Each row of a before or after table is a point. The points were changed in one or more steps. Then noise was added and the rows were shuffled. The steps act on columns, c1 being the first. Name the steps. A step turns or swaps two columns, mirrors them in a line or flattens them onto one, adds a multiple of one to another, or multiplies or shifts one. Angles are multiples of 10 degrees, from the lower column toward the higher: turns from -170 to 170, lines from 10 to 170 but not 90. Use the fewest steps. Two steps may share a column if one is a turn and the other turns, adds or multiplies; they go together, in the order done. Otherwise the lowest column goes first.
In the rows, 128 means zero.

Before (11 x 3)
[[ 98  77 138]
 [121 148 183]
 [137 163 141]
 [ 91 136 120]
 [109 124 119]
 [113 116 153]
 [125 122 156]
 [114  99 130]
 [101 156 157]
 [103 112 131]
 [164 160 123]]
After (11 x 3)
[[137 198 133]
 [103  96 129]
 [ 91 144 124]
 [164 192 126]
 [113 103 139]
 [120 167 149]
 [100 184 139]
 [114  70 129]
 [109 120 125]
 [ 97  25 131]
 [125 116 139]]
Steps: multiply c2 by 2; multiply c3 by 0.4

Before (11 x 6)
[[121 138 124  97  97 175]
 [ 97 135 122 147 103 158]
 [198 111 124 133 113 171]
 [104 153 159 104 128 110]
 [104 147 120 106 163 151]
 [161 163 143 132 132 108]
 [129 158 130 141 107 112]
 [109 108 122  97 141 121]
 [176 111 161 118 107 176]
 [161 128 134  99 154  94]
 [111 167 129 121 163 127]]
After (11 x 6)
[[148 120 108 142  96 149]
 [141 128  99 161 122  90]
 [ 77 171 248 112 133 144]
 [ 98  95 170 154 101 126]
 [151 151 105 164 106 107]
 [ 93 107 151 133 130  92]
 [126 111 125 108 141  98]
 [135 174 124  97  98 118]
 [127 110  28 128 104 104]
 [ 70 175 142 107 119 145]
 [157 158  89 101 147 121]]
Steps: turn c1 and c3 by 140 degrees; multiply c3 by 2.5; turn c2 and c6 by -90 degrees; swap c4 and c5

Before (11 x 8)
[[117  87 128 136  82 109 110 110]
 [148 106 111 174  71  94 132 121]
 [ 89 125 102  94 115 153 148 127]
 [ 91 131  63 177 111  80 113 131]
 [145  96  93 137 140  94 150 158]
 [114 162 141  96 128 105  75 139]
 [143 123  87 164 114 109  89 162]
 [ 67 106 145 123 139 124 164 111]
 [113 125  56 127 129 155 104  88]
 [125  91  59  97 156 126 109 152]
 [138 121 106 154 123 114 111 175]]
After (11 x 8)
[[126 145  60 165 141 105  94 173]
 [117 169 130 146  88 149 122 127]
 [ 70 118 146 161 133 115 156 130]
 [ 87 102 101 156 140 151 118 147]
 [146 146  95 158 111  96 153 178]
 [141 171  85  96 105 129 121 184]
 [112 142  58 120 148 145 105 109]
 [139 155 110 113 117 121 133 194]
 [148 168 111 124  68 149 162 143]
 [ 88 162  62  96  81 108 147 152]
 [110 113 142  95 111 112  71 161]]
Steps: turn c4 and c7 by 40 degrees; turn c2 and c4 by -130 degrees; turn c5 and c6 by -50 degrees; shift c8 by 20
